Each row is a point. Two turns around zero, p and q, are shown by what they do to some points. Write where each new point lands after one turn and then the other. Backwards means that the second turn is done in reverse. Each puzzle has new turns, and all numbers are rounded.

Turn p:
[ -6 -22] => [  4 -23]
[15  3] => [12  9]
[ -1 -29] => [ 11 -27]
[-8 48] => [-27  40]
Turn q:
[32 -3] => [32 -2]
[-36 -22] => [-35 -24]
[ 2 33] => [ 1 33]
[ 2 -8] => [ 2 -8]
Where do these land?
q, then p: [19 35] => [ 1 40]
p, then q backwards: [-26 -16] => [-18 -25]
p, then q: [  6 -19] => [ 14 -14]

Turn p:
[-45 -15  12  16  29  14] => [-51  -8   5  14  27  11]
[ 26  20  -8 -14  -1 -17] => [ 30  15  -3 -12  -1 -19]
[ 16 -15  -2   2 -14 -36] => [ 18 -21  -8   7 -15 -30]
[ 28  28  -9  28   9 -16] => [ 30  25 -18  26  11 -14]
[  0 -15 -26 -34 -17   6] => [  6 -18 -10 -41 -13   8]
[-14  -5  26   6  25  28] => [-22   3  28  12  22  21]
[-13  20  20  -3 -20   8] => [-14  23  13   1 -24   4]
[  3 -18 -13  -2 -12  13] => [  4 -17  -8  -7  -8  18]
Turn q:
[-14  15  -3 -46  -2  17] => [-18  15  -3 -45  -4  14]
[-12 -16   8  14   9   4] => [ -7 -11  10  15  15   8]
[ -8 -17 -17  17   6  42] => [  2  -6 -11  16  10  47]
[ 15   0   7   4  16 -29] => [ 15  -2   4   3  14 -31]
[ 24  24  -5 -48  -8 -10] => [ 14  17  -7 -49 -19 -18]
[-10 -24 -16  15  -1 -24] => [ -6 -32 -13  16   6 -14]
[12  3  1 17 -4 42] => [15 15  4 15 -7 38]
[-10  27 -10  21  -4 -25] => [-14  15 -19  22  -7 -27]
[  5 -12  35   6 -12 -17] => [  2 -11  36   8  -8 -18]
Where do these land?
q, then p: [ 6 -7 15 13 -9 -7] => [ 2 -6  8 20 -9 -5]
q, then p: [-17  25  23 -26 -10   0] => [-24  23  15 -18 -18 -15]
q, then p backwards: [-16 -14  27 -13  22 -16] => [ -9 -10  18 -20  34  -6]
p, then q: [ 20   0 -24  26   9  32] => [ 27  15 -18  10  12  35]
p, then q backwards: [ 35 -16 -19   3   2   8] => [ 30 -24 -16   3  10  11]
p, then q: [ 14 -30 -28  33  -6  17] => [ 25 -21 -20  18   6  38]
q, then p backwards: [-17  22  12  -9   7 -32] => [-24  17  10 -11  13 -29]
p, then q backwards: [-26  21  -6 -27 -14  -3] => [-12  27   0 -32 -12  -3]

Turn p:
[ 22 -26  -5   4  14  -2  23   4  -1] => [ 27 -15   3   2  27  10   9   6  -3]
[  6 -10  -4   9  20  17   1  -1   8] => [ 0  2 -6  2 23 20  0 -6  1]
[-27 -21   4   5 -12  16 -26 -15  -1] => [-29 -22   2  11 -12  14 -18 -18   5]
[-34 -19   2  10   6   5  15 -10 -21] => [-26 -26  15   7   7   6  16  -5 -22]
[-15  -8  18  24   5  14 -20  -5 -20] => [-24   1  17  26   3  12 -17  -9 -13]
[-18  -7  19   6   1  -6   2 -33  -7] => [-14 -11  22   5   0  -9   6 -31  -5]
[14  3  0  0 17  4 32 19 25] => [ 18  14   0 -14  20  16  27  15  13]
[ 18  24  -3 -10 -28 -24  -5  21  13] => [ 21  17  -8  -3 -28 -23  -2  23  20]
[  7  27 -16   2 -27  14 -23  -7  -6] => [ -1  16 -29  11 -32  -3 -14  -8  -7]
[ 12   8 -18  -6  19 -20   6  13  13] => [ 10   8 -15 -12  21 -17   7  17  11]
[ 15  30   3 -44 -16 -17  -4  15  -2] => [ 19  17  -3 -36 -29 -24 -13  18   0]
Turn q:
[ 18  -9  13 -15 -25  28   1  28   0] => [ 13 -20  28  -3 -23  32  -2   6   5]
[ 11  -9 -14  13 -14  -4 -11 -17 -35] => [  7  -9 -10  19   0  -5  -8   6 -41]
[-25  -1   2  -9  14   9  13  -3 -12] => [-31  -3   3 -13  10   3   4  -4  -6]
[  1   9  10 -23   2 -18  -2 -21 -24] => [ -2   6  18  -9   2 -27   3 -11 -28]
[  3  -2  -9  12   1 -32  13 -24   4] => [  9   5 -24   8   8 -26  21  -9  -7]
[ -8 -24   8  -8  19  -7 -37   6   5] => [ -3 -20   8  -2   9 -25 -32  11  17]
[-13  19 -10  45  30  -1  -2 -12  -3] => [-18  32 -26  24  32   0  -5   9   2]
[  4   8   1 -14 -34  11  -8 -13   2] => [ 10  -1   4  -1 -28   8 -10 -24 -13]
[-13  22 -24 -16  18   6   7  -4  11] => [ -8  22 -14 -34   8   5  -4  -5   2]
[-16  -3   8   2 -13   8   4  32 -12] => [-21  -8  11   3 -21  14   4  21   4]
[25  6  1  4 -6  1  7 32 48] => [ 33   8   0  -5 -13  18  12   8  47]
[ 12 -18  12   7   8  -1  15  -4  19] => [ 11 -14   1   7  15   1  16  -9  20]
Where do these land?
p, then q backwards: [ 12   7  20 -19  20  11   2  10  -9] => [ 13  22  -7 -20  15  14  -7   3 -11]
q, then p: [ 21   4   6 -17 -13  22   2 -17   2] => [ 16   3   7   0  -3   9 -14 -30 -14]
q, then p backwards: [-13 -38   9   4 -18  -5  13   5  17] => [-20 -25 -18   4 -25 -10   5 -13  16]
q, then p: [-12   7 -22  -3  16  10   1   8  14] => [-11   4 -22 -25  -1   5  -5   5   5]
q, then p: [ -7 -10 -40 -17  -3  -9  -3  -6 -15] => [  5 -26 -16 -14  -4 -13 -18  18 -20]
p, then q: [ -6  20  14 -15  -4  -3  22  -8  22] => [  5   8  11 -18 -12   0  24 -25   1]
q, then p: [  3  23   7  10  10   9 -38 -11 -16] => [-20  29   3  19   0 -15 -29  -2  -5]
p, then q: [-17 -13  -7  39   0  -3  -2   2 -25] => [-27  -6 -14  33  14   2   6  20   0]
p, then q: [ -2  15  -7   0 -31 -16 -20  33  17] => [ 13   8 -15   2 -42   5  -1  16  28]
p, then q: [ 21 -15  20  19  24 -15  24 -17  -8] => [  8   7  21  17  43 -10  17  -4   0]
